Each row of a before or after table is a point. The points were changed in one or more steps. Then noise was added and the rows were shuffled. The steps act on how far a point lies along the listed directions, d1 being the first. Name the steps. A step turns or swaps two directions, mirrors them in a line or flattens them onto one, adds a multiple of one to another, or multiplies one. Angles are multiples of 10 degrees, from the lower direction toward the higher: turns from -170 to 170, lines from 10 to 170 but not 90. Use the fewest steps. Two steps may share a direction if one is a turn and the other turns, adds or multiplies; they go together, in the order done. Otherwise the lowest direction goes first.
In the rows, zero is written as 128.

Directions:
(1): [158  68  99]
(2): [187 137 170]
(3): [ 98  87 181]
Before (14 x 3)
[[113 186  60]
 [176 101  74]
 [177 146  59]
 [140 101 171]
 [201 166  89]
 [146 134  46]
 [131 179  49]
 [ 95 122 163]
 [141  68 106]
 [157 104 190]
 [130  98 129]
 [145 149  50]
 [161 106 109]
 [185  89 116]]
After (14 x 3)
[[148 126  86]
 [ 65  71 160]
 [193 161 127]
 [125 161 158]
 [ 57 128 179]
 [169 152 115]
 [110 188 131]
 [ 58  82 178]
 [ 80 125 199]
 [ 65 115 180]
 [126 156 124]
 [122 115 218]
 [128 180 177]
 [ 93 170 183]]
Steps: turn d1 and d3 by -170 degrees

Directions:
(1): [187  64 169 176 106 183 140 123 101]
(2): [104 106 173 162 119  63 161 208 129]
(3): [112 173 217 154 127 109  79  80 119]
(4): [189 126  77 181 128  62  78 118 128]
Before (11 x 9)
[[ 64 163 105  72 123 167 151 128 154]
 [116 157 215 149 130  76 122 135 128]
 [131 139 100  99 122 161 127 108 142]
 [114 143 151 132 133 151 117 124 133]
 [134 113 106 122 131 128 155 148 127]
 [ 82 162 144  92 136  96 139 143 132]
 [108 152 137 111 132 113 131 143 118]
 [129 132 122 122 125 124 132 119 152]
 [149 131  88 119 130 141 127  90 119]
 [126 109  90  95 149 149 147 144 143]
 [130 144 175 119 117 161 116 100 114]]
After (11 x 9)
[[141 143  79 100 135 147 126  80 121]
 [ 89 131 184 103 122 134 165 153 117]
 [125 130 126 118 124 135 136 116 148]
 [111 134 156 119 126 130 147 151 114]
 [104 138 250 175 122  40 144 187 126]
 [144 120  91 113 133 148 142 122 124]
 [102 118 133  98 110 230 160 109 132]
 [124 130 160 152 126 138 123 140 128]
 [141 132  97 104 119 181 124  93 141]
 [146 128 185 151 111 123 114 128 111]
 [147 110  77  87 149 191 139 106 137]]
Steps: turn d1 and d4 by 60 degrees; add 1 times d3 to d2

Directions:
(1): [ 98 100 109 183 144 216 152  94 110 157 191  61 108 142]
(2): [181 136 137  81 131 211 183 210 119 139 117 126 167  93]
(3): [140  85 203 115 113 107 141 112 206 123 209 126 186 123]
(4): [104 110 109  41 106 149 122 149 132 120 156 143  99 241]
(5): [111  73 118 204 109 121 181 174 150  67  76 127 156 180]
(6): [152 142  84 137 115  82 165 119 134 241 114 112 185 172]
Before (11 x 14)
[[122 122  94 157 148 147 130 108 119 147 133 107 127 116]
 [137 139  85 133 120 208 128 185  72 131 108 107 106 152]
 [121 142 111 143 139 108 135 137 137 132 110 107 120 128]
 [ 97 105 132 105 139 154 121 112 133 136 173  94 125 147]
 [133 108 101 162 121  93 174 124 140 219 119 105 172 154]
 [163 108 132 140 128 167 167 144 136 127 129 113 156 121]
 [143 154  94 123 121  83  86 158 111 104  50 146 121  87]
 [149 159 127 119 127  90 130 157 143 125  66 150 138  82]
 [135 118 114 154 116 127 125 103 113 148 140 136 128  93]
 [101  61 100 135 100 149 175 216 113  53  69 134 134 249]
 [116  66 114 235 128 145 175 137 152  72 105 114 162 147]]
After (11 x 14)
[[121 157 110  39 152 216  87  97  56 193 208  90  70 129]
 [126 131 114  14 121 138  92 114 137 129 176 161 104 200]
 [119 112  89 123 130 123 133 141 133 119 109 137 132 170]
 [ 95  88 134 147 135 147 142 127 141 114 151  94 138 152]
 [163 118 131  83 120 156 149 151 136 130 136 133 146 147]
 [135 120 100 105 114  84 157 129 141 223 125 124 159 183]
 [124 148 111 114 136 106 125 135 135 136 117 115 113 138]
 [136 140  85 128 119 209 125 182  70 134 110 108 104 152]
 [150 170 129 100 131  99 115 141 137 145  86 146 127  69]
 [147 170  98 112 130  95  72 136 100 130  74 135 111  61]
 [133 103 111 133  99 105 134 133 124 118 115 159 135 140]]
Steps: turn d1 and d4 by -70 degrees; turn d4 and d5 by -140 degrees

Directions:
(1): [100 113 119 159 176  86  93 152  85 164 195  60 207 139 173 192 114 113
 135 149 156  96 175  53 177 149  81 153 178 173  66 137]
(2): [ 82  69  37 174 149  79 158  90 117 153 128 170 143 155 162 121 145 172
  77 126 172  90 135 223 128 100 145  69  75 207 111 118]
(3): [158 111 213 112 119  67 130 216 106 152 168 145  88 136 164 131 132 144
 106 163  74 124  61 147 125  44  37 146  83 181 153 122]
Before (12 x 32)
[[153 148 173  85  92 179 137 126 155  99  99 137  88 118 107  93 122  94
  170 112 105 191 129 111 109 125 157 137 117  60 183 133]
 [ 93 133  32 125 128 154 123  47 167 138 107 138 166 128 110 119 143 146
  122 114 165 118 174 155 131 158 181 131 159 113 117 139]
 [103 147  69 138 141 167 116  65 123 115 141  66 180 118 111 162 104 125
  145 102 161 130 200  56 143 216 160 135 223  96  56 133]
 [105 120 105 138 137 108 135 142 130 123 134 143 141 134 143 138 119 146
  127 151 130 123 116 158 122 106 127 124 102 187 134 138]
 [ 97 144  71 134 155 166 117  87 104 142 160  73 211 131 154 162 118 111
  152 143 184 108 220  35 156 201 161 148 213  90  68 141]
 [185 138 194 100  96 157 117 184 110  96 133 117  74 129  99 125 128 128
  134 130  79 158  78 106 100 106 108 143 106 110 161 106]
 [153 133 226 111 121 120 122 233 123 149 162  64 127 118 138 138 121 100
  140 151  93 149 104  60 139 112  58 164 152 113 133 129]
 [121  80 115 158 131  71 148 148 107 164 138 124 130 176 166 145 137 146
   94 143 142 112 108 152 140 100  92  95  69 217 121 130]
 [124 159 136 112 118 175  97 116 163 115 111  92 145 113  86 113 116  97
  171 106 111 140 163  92 121 181 134 149 159  48 124 142]
 [119  97  84 140 122  85 159 153 126 108 135 194 110 152 152 117 132 125
   70 152 143 108 100 222 141  85 103 106  87 179 137 114]
 [112 142 152 149 125  95  84 167 107 166 171  55 180 133 148 183 122  93
  145 174 168  97 186   7 177 160  68 165 190 133  53 146]
 [115 124 106 138 176  98 104 119 111 105 188  70 180 134 157 191  99 117
  133 141 152 109 194  34 176 169 121 161 186 130  75 143]]
After (12 x 32)
[[160 135 201 119 120 113 114 188 110 146 147  73 128 152 140 163 119 101
  145 149 104 143 108  49 149 132  67 155 129 150 127 143]
 [150 110 178 109  89 128 174 187 159 129  99 156  61 123 117  71 145 140
  102 131  95 155  65 191  92  78 115 103  72 119 183 114]
 [103 150  62 117 135 161 102  68 157 139 126 103 183 122 111 140 133 126
  141 121 158 123 183  97 146 174 161 160 191  96 105 146]
 [173 186 196  84  38 181 136 137 184  95  57 160  40 106  61  75 140 104
  148 138 108 162 105 108  93 133 143 139 119  34 162 134]
 [141  84 109 144 118 109 143 151  98 121 138 151  93 154 132 122 141 166
   89 129 121 121  89 191 102  81 121  89  63 183 143  98]
 [146 184 113  82  89 234 150  72 160  89  80 141 110 110  88  88 129 115
  160 118 136 160 160  94  95 186 210 139 170   9 149 133]
 [173 171 159  76 103 176 136 103 173  46  98 141  68 107  83 110 110 118
  146 115  95 170 127  90 111 154 176 155 141  35 166 135]
 [134 168  88 106  94 212 145  48 164  80  80 124 106 105  65 105 115 134
  144  84 130 163 156 115  97 200 200 120 181  45 115 125]
 [101 119  69 134 115 154 134  78 171 120  84 151 125 129  94  83 135 136
  129  96 134 124 151 194 103 152 165  93  98  93 136 131]
 [130 127 143 130 145  89 110 198 100 118 187 110 161 142 163 170 111  83
  113 171 134 110 130  92 179 120  54 168 164 156 100 128]
 [ 91  76  64 148 131 109 160  90 129 138 121 164 130 152 160 105 136 142
  114 116 165 137 152 196 126  99 161  75  71 165 144 127]
 [121 145 146 123 137 122 113 163 127 119 146 111 149 124 137 153 111 123
  153 156 115 134 121  99 132 122 109 157 136 160 129 145]]
Steps: turn d1 and d2 by -120 degrees

Directions:
(1): [ 87  85 110 132  98 173 104 188 110 117  84 160 139 119 128 141 140  77
 107 100 143 149  99 120 181  92  84 159  96 183 106  63 135 155  97 111
 112 141 144 132 128 164 113 100 183 131  70 100 134  68 151 118 142  95
 167 163 105 133 110 113  85  30 129 220]
(2): [ 91 142 175 172 137 115 149  74 141 109 164 200 196  93 105 121  93 125
 124  90 160 100 118 100 168 213 144  87  91 165  79 151 142  83 116 159
 111 114 121 108 175  79 134  86  97 177  81 113 155 165 173 140 165 149
 187 114 138  84 113  75  88 149 128 138]
(3): [152 173  77  98 171 143 136 160 150 158 146 118 182 154  93 145 153 129
 119 105  82 110 117 114 123 143 127 139  18 160 159 143 107 160 116 119
 116 148 168  97 121 145 192 108 173  75  95 132 166 132 129 188 173 205
  50 143 152 115 106 150  91 145  61 102]
(4): [118 128 110  95  92  52  97  89 129 100 146  90 190 152 155 131 105 150
 134 167  90 107 120  93 128 136  56  84  83 181 137 134 148 149 134 114
 139 100 129 106 156 155 127 156 121 132 111 196 149 157 147 119  84  47
 188 150 121 164 189 225  86 114 106 112]
(5): [162 119 152 122 178  83 111 116 125 127 163 130  95  52 100 165 188 122
 106 134 104 141 145 137 169 190 131 134 126 174 118  97 114 136  74 180
 139 130  88 122  94 147  65 165 103 177  76 131 104 107 149 140  72 106
  51 143 131 216  94 100 125  97  89  70]
(6): [144 101 129 100 173  91  60 123 110 135 116 191 113 165 190 158  96 176
 103 125 135 160  93  90 130 166  89 150  72  79 115 100 135 111  91 131
 130 126  97 200 144 120 164 162 135 103 101 140 138 153 109 162  95 140
  98 117 201 101  93 138 149 105 249 136]
Before (14 x 64)
[[ 88  88 170 141 109  94  88 105 111  93 133 162 110  51 148 147 133 117
  115 137 158 167 116 129 170 150  92 126 170 169  73  61 148 115 101 165
  124 106  77 141 137 161  40 144  81 196  97 149 115 108 159  84  67  16
  195 144  97 165 109  79 106  47 158 159]
 [164 139 155 125 190 118 136 124 144 144 166 184 117  81 116 167 156 157
  126 102 133 160 129 134 121 215 176 129 111 136 111 136 111 120  85 172
  117 143 100 131 130  81 163 125 107 146  91 116 140 150 148 181 126 220
   39  93 189 140  68  77 140 173 133 102]
 [137  87 138 113 152  62  82 109 107 111 120 164  97 111 172 157 161 122
   90 140 128 156  95 109 165 142  66 142 120 145 111  88 133 133  70 169
  152 113  90 162 134 174  79 185 109 169  91 159 121 145 150 120  53  60
  109 144 153 203 114 138 129  80 195 117]
 [145 148 137 115 158  94 120  83 133 144 144 138  83 130 156 133 116 165
  131 143 120 137 142 128  91 142 144 120 156  54 125 158 135  86 160 128
  150  84  98 172 119  67 151 146  95 119 171 135 116 161 118 138 102 172
   89  98 142  96 126 116 163 177 158  66]
 [172 133 102 111 134 167 110 147 146 141  97 134  88 168 115 130 137 142
  136 137 120 155 132 155 105  89 141 151 128  69 157 131 108 141 127 122
  137 148 139 145 102 112 127 154 128  89 196 130 135 134  86 132 144 148
   62 132 146 121 115 129 166 154 140 127]
 [159 126  91 122 149 231 152 229 105 172  53  99  24 153 102  87 144  89
  141 113 156 164 174 151 110  29 176 176 167  61 182 108  97 147 153  94
  132 160 130 150  71 147 152 113 178  76 174  57 110  87  92 142 137 199
   21 125 107 119  93  95 181 147 163 164]
 [162 154 120 127 186 168 138 169 142 186 130 172 144 166 155 129 112 173
  100  92 140 158 117 113  72 139 148 150  56  59 134 149 116 128 129 120
  143 166 145 179 134  97 213 110 152  67 153  93 164 134  89 180 176 228
   79  97 173  36 107 130 159 166 192 130]
 [116  91 153 103 149  54  80 127 103 111 163 133 107  76 147 151 148 123
  109 155  98 152 121 132 188 177  56  96 136 195  87  77 137 145  91 184
  133 118  98 134 108 143  73 171 113 171  81 142 114 134 161 133  38  42
  104 168 124 228 117 131 117  54 133 132]
 [128  75 161 138 118 104 109 122  89 112 149 177 102  72 152 156 138 122
  132 136 159 151 114 114 172 143  99 119 136 153 100  90 144 117 100 137
  120 128  92 155 116 120  73 131 128 166  99 119 116  97 167 114 100  87
  136 143 139 164 106 109 119  98 152 146]
 [141 157 136 108 166 125 130 116 128 160 135 137  93 108 120 123 120 148
  115 110 119 125 129 140 126 159 173 147 144  79 146 144 100 123 126 145
  124 135  98 166 108 106 142 162 114 121 169 116 123 143  96 151 122 175
   58 124 174 100 105 109 175 160 145 103]
 [198 121 113 102 158 147 114 165 112 136 117 110  59 170 132 144 158 143
  118 132 133 156 124 159  83  77 150 188 128  42 167  96  97 160 139 124
  146 167 121 168  93 169 128 164 167  93 128 103 116  88  84 137 104 157
   29 112 155 152 108 119 154 132 157 120]
 [144 159  86 113 159 197 149 154 132 177 140  89 123 167  85 106 154 151
  131 148 124 125 121 143  95 110 190 142  94 113 157 171 111 142 149 101
  142 121 143  90 120 102 179  92 136  73 161 104 159 140  97 157 171 204
   73 120 133 101 129 121 151 188  69  71]
 [ 93  90 149 110  97  94  60 115 120 117 116 142 133 107 158 171 147 120
   98 126 139 148 116  96 193 131  66 103 120 181  99  77 132 118 107 127
  114 111 119 154 155 173  97 143 127 167  64 147 124  91 162  99  88  42
  187 157 112 181 105 136  88  17 131 167]
 [111  66 186 121 149  74 100 130 103 105 145 173  96  94 161 150 132 127
   92 117 142 169 148 120 168 191  90 148 143 153  87  62 131 117  93 192
  148 106  68 175 127 139  86 163  93 193  93 139 113 136 173 119  62  65
  151 117 132 179 105 104 122  88 174 132]]
After (14 x 64)
[[138 139 155 158 131 153 131  92 156 113 126 194 134 122  94 119 108 136
  133 110 153 133 136 139 146 164 163 113 128 104 106 149 122  94 118 153
  125 135 121 127 144  69 108 119  87 154 159 116 144 159 130 124 171 146
  131 119 139  96 105  73 137 167 140 134]
 [135 136 197 191 133 148 173  88 129  99 161 181 131 100  87 110 118 118
  131  89 195 113 128 147 136 163 196 126 147  95  99 134 120  93 146 163
  128 146 116 122 145  97  95  97 110 183  92  72 135 123 149 116 159 157
  152  92 131 104 110  28 111 170 131 146]
 [123 161  70  97 126 164 140 187 151 142 134  78 160 102  81 140 189  88
  124 122  85 135 121 151 130  82 115 151  81 205 146  96 113 188 129 124
  113 142 166  73  98 209 117 108 164  95 111 148 148  83 134 134 151 118
   91 171  77 160 111 129  69  83  12 134]
 [107 125 192 178  95 110 165  81 134 114 157 144 156  86 147  94  92 147
  127 135 169 127 152 121 103 156 139  74 176 128  90 158 156 102 154 148
  155 118 114 129 158  86  97 118  71 187 163 118 135 141 141  90 118  76
  235 100  94 103 189 132 139 155 150 131]
 [131 117 113 128  99 143 148 157 111 129 157 114 140  92 107 141 167  99
  148 135 117 121 129 129 150  97 107 112 105 186 143 120 132 158 128 109
  113 142 147  98 102 145 101 104 163 126 115 123 134  82 168 125 151 120
  117 162 105 165 130 140  90 126  46 135]
 [107 162 158 132 133  96 139  67 139 129 158 138 150  93 115 109  91 143
  124 115 124  98 132 124 139 187 161 104 142 126 126 164 117 109 137 149
  122 117  97 133 144  90 127 149  90 156 155 134 137 167 131 133 125 130
  138 128 155  98 136 126 142 170 120 107]
 [119 132 114 110 119 144 175 187 133 135 148  76 142 121  87 123 178  82
  117 113  90 127 173 157 135 112 118 149 122 197 150 106 110 175 141 154
  138 126 150  84  95 169 126 111 144 138 131 136 135 106 168 124 141 118
  121 140  74 182 139 143  86 131  10 117]
 [126 139 107 146 117 171 186 165 136 133 111  91 106  96  86 115 206  57
  117 116 124 122 134 177 140  67 146 150 163 166 144 133 110 159 126 143
  141 140 161  79 100 182  85 113 140 144 142 116 117 103 150 101 152 129
   95 146  80 186 130 104 115 132  50 123]
 [123 118 162 124  95  59 127  74 136  97 163 128 149  95 156 139 112 162
  155 155 134 142 139 123 109 180 122  73 165 164 111 148 144 124 129 146
  134  99  98 109 162  96 125 148  78 182 124 176 133 174 164 121  79  91
  179 103 140 170 162 162 121 165 127 116]
 [137 173 128 117 152  88 143  74 149 140 163 120 128 126 127 129 120 154
  137 138 104 112 146 126  95 156 148  98 124  97 128 175 135  92 168 128
  147  80 117 133 128  71 157 129  97 125 157 143 128 166 135 139 119 182
  101 109 129  99 138 127 131 190 101  53]
 [111 130 103 109  90 184 121 189 139 151  95  77 106 114  98 154 201  76
  116 116 120 139 146 148 160  43 123 139 158 175 147  94 104 158 145 100
  104 148 173 111 107 194 108 108 169 121 110 107 112  42 139  98 149 109
  122 167  66 179  99 125  99  47  30 165]
 [117  99 161 134 154 118  86  75 107 138 145 180 105 147 158 118  94 195
  115 159 179 148 100 102 130 183 150 115 126  85  93 142 148  80 120 133
  153  83  70 154 165  66 136 129  75 143 135 121 146 182 117 132  98 124
  163  99 170  88 131 105 171 163 218  93]
 [ 87 132 187 190 146 154 166  95 125 120 126 228 157  86  86  81  64 100
  133  69 207 113 151  84 192 199 169  80  98 148  85 142 139  66 123 155
  112 114  99 118 168  65 137  62 100 185  76  62 157 174 186 151 158 177
  170 106 127  71  94  35  99 171 184 174]
 [122 125 112 111 132 158 148 194 118 144 135  79  92 101 100 124 177  84
  128 132  96 139 141 177 149  88 117 127 160 172 129 106 111 171 138 147
  121 153 159 104  77 149 112 125 162 116 137  99 110  99 133 132 117 121
   61 169  89 191 111 112 131  90  58 149]]
Steps: add 0.5 times d1 to d6; turn d3 and d6 by 160 degrees; turn d2 and d4 by 110 degrees; multiply d5 by 0.4

Directions:
(1): [149 139  83  71 178 153 109  98 138 159 113 117  89  69 115 141 211 149
  85 131 101 130 114 115 145 150 106 129  32 156 100 242  59 162  80 115
 165  92 165 127  91 143 127 125 212 122 112 104  79  80 133 143 102 159
 139 101 123 154  95 113 124 174 161  95]
(2): [163 127 143 105 164  82 144 105 123 158  99  98  80  93  86 145  91   7
 104 111 157 171  74 166 166 157 160 106 108 128 148  89 151 107 139 106
 125 202 137 102  74 166 170  94 111 108 126 176  81 158 132 148 202 203
 124 137 175 141 125 157 170 157 102  63]
(3): [130 171 169  77 181 132 167 221  90 127 195 165  75 107 113 172  80 114
  57 171 142 122 128  94  67 123 141 147 145 137 132 171 187 128 153 100
  69 119 137 178 110 140 100 178 115 150 153 106 127  81 108 118  88 114
 144 186  79 177 102 191 159 162  77 115]
Before (10 x 64)
[[109 101 145 141 117 126 130 110 124 118 129 136 150 145 151 107 122 148
  159 119 129 132 141 111 117 127 120 118 146 141 120 102 110 111 140 155
  119 120 116 113 164 111 115 138 127 125 131 122 143 138 134 119 120  97
  125 142 125 117 130 100 115 110 155 137]
 [106 142 155 123 124 130 134 179  93 108 164 180 118 134 129 139  97 156
  106 157 122 104 152 107  94 112 127 157 153 120 121 144 160 141 130 116
   88 103 117 148 146 113  92 156 119 135 143 105 153  94 125 126 100 108
  134 151  88 142 120 131 136 136 125 147]
 [108 111 144 169  80 137 140 148 128 106 135 153 181 162 168 117  92 178
  161 135 108 118 165 140 114 115 148 124 185 116 135  73 160 128 136 137
  109 141 101 104 171  97 124 131  75 136 124 127 173 148 112 101 130  79
  128 144 134  92 146 126 107  90 125 177]
 [152 130 142 147 132  73 138 122  97 134 125 107 109 130 102 130  81  33
  130 107 162 153 103 155 136 155 169 127 153 119 166  39 160 102 158 127
  113 194 104  98 104 165 144 105  79 105 128 194 110 169 143 136 208 168
  138 143 165 139 150 151 162 114  94 105]
 [164 164 130  62 208 126 143 139 101 169 132 122  39  74  88 167 105  45
   59 126 137 155  68 132 148 152 143 131  79 127 135 189 143 121 138  96
  101 155 144 128  63 170 135 129 153 127 114 137  65 103 110 135 159 186
  128 155 132 190 107 160 170 172  97  57]
 [105 150 144 130 156 132 156 176 113  99 171 152 133 153 144 149 109 158
  124 162 108 106 151 109  75 119 121 120 142 122 127 144 149 125 144 124
   85  91 121 182 144 114  94 165 131 147 158 102 170 103 132 112 100 104
  142 164  79 154 110 132 128 123 104 135]
 [115  96 122 151 116 133 103 108 142 135 106 115 153 143 151 100 173 187
  177 122 111 123 158 115 144 120 119 134 119 129 120 111  98 128 115 133
  144 116 109 130 157 111 128 131 133 122 114 121 146 132 143 135 125 115
  120  99 115 111 133  82 111 113 135 145]
 [113 167 170 126 133 128 145 203 103 118 180 161  99 148 132 148  72 124
   71 154 135 109 146  94  70 120 144 140 175 131 124 136 213 110 183  99
   81 141 109 168 121  90  96 172  95 157 168 106 166 103 114 120  87  61
  146 194  89 163 119 182 139 130  97 134]
 [163 143 130  54 198 103 138 142 126 164 129 131  46  50  74 169 135  54
   59 135 139 151 102 119 141 142 138 120  73 136 116 184 121 121 112  95
  111 143 164 124  55 171 144 113 147 104 123 142  72  94 137 152 145 174
  144 139 119 159  97 157 179 193 113  79]
 [144 138 125 107 146 131 117 106 118 144 140 119 103 112 116 137 137 113
  108 116 124 130 120 110 153 139 118 121  71 145 126 162 112 145 114 132
  152 122 145 114  93 157 129 130 144 118 129 132 116 134 139 137 123 146
  139 104 146 152 104 118 132 145 156 132]]
After (10 x 64)
[[ 92 141 158 151 131 138 154 182 112  78 179 159 149 177 153 141  92 170
  139 163 112 102 164 109  63 105 129 127 178 115 131 119 168 113 155 133
   76  96 104 188 164  96  90 166 106 156 163  94 192 120 127  99  93  81
  138 164  74 140 118 128 128 102  97 154]
 [143 138 132 102 150 122 121  98 123 153 139 118 101 105 109 137 127  98
  104 114 132 136 114 117 162 139 122 125  75 147 134 152 114 141 119 124
  154 134 145 114  84 165 134 129 139 117 123 141 106 139 145 143 138 151
  132 108 151 154 104 117 143 148 143 124]
 [127  95  99 122 143 140  91  89 151 151  92 106 127 108 138 109 199 183
  150 126  97 131 145 119 159 130 112 126  76 143 115 156  69 148  93 125
  157 109 128 122 134 119 137 119 160 115 108 115 116 118 150 145 128 144
  128  88 122 121 119  77 115 128 141 124]
 [ 83 159 196 170  92 129 148 229  94  89 201 176 140 204 158 136  29 149
  107 158 141  92 172  89  44 103 145 145 248 110 133  82 253  92 208 122
   55 137  86 182 164  68  77 186  44 168 181 101 209 118 106 107  74  11
  143 206  76 144 140 185 124  90  88 180]
 [ 94 138 170 139 101 127 139 193  86  93 173 183 142 156 143 134  78 173
  124 158 125 100 170 103  85 105 130 158 179 111 128 118 170 130 142 119
   77 102 103 150 168 106  86 164  93 143 147 105 171 105 126 122 102  84
  138 161  76 127 131 125 131 112 118 168]
 [144 131 151 159 120  76 137 137  92 122 132 115 122 144 106 130  71  47
  142 109 166 153 117 154 123 147 169 132 172 119 169  19 166  97 165 131
  109 186  90 101 122 148 139 110  67 116 129 184 134 167 138 129 201 150
  139 150 157 128 157 148 151 104  86 127]
 [116 101 137 133 134 123 124 105 124 128 129 138 143 124 151 111 143 153
  151 120 129 136 132 109 124 133 121 116 122 146 113 129  96 120 135 145
  131 115 122 110 163 111 114 135 150 124 124 114 133 126 135 120 117  98
  130 141 120 123 126  95 115 124 159 126]
 [148 133 160  90 163  88 153 165 120 142 142 135  77  94  88 161  79  43
   82 142 149 152 109 130 130 131 150 119 131 116 131 104 164 102 146 106
   86 170 144 124  75 160 141 118  95 102 135 151 102 124 132 144 158 156
  135 158 126 143 125 170 186 157  91  96]
 [142 156 159 104 171 112 158 162  90 146 147 131  74 117  99 158  48  31
   95 122 156 152  83 146 131 132 163 134 150 104 154 105 197  99 170 108
   78 182 120 129  91 163 131 134  92 134 131 153 101 131 108 132 174 152
  114 172 130 175 132 172 170 137  77  79]
 [118 118 131 156  86 141 134 141 132 112 137 151 180 155 176 122 112 204
  151 140  91 118 175 129 120 113 141 123 168 122 122 106 133 142 124 134
  120 113 107 107 170  91 120 132  99 139 118 117 169 135 115  99 117  71
  129 130 124  94 140 117 105 100 137 175]]
Steps: add -1 times d3 to d1; turn d1 and d2 by 20 degrees
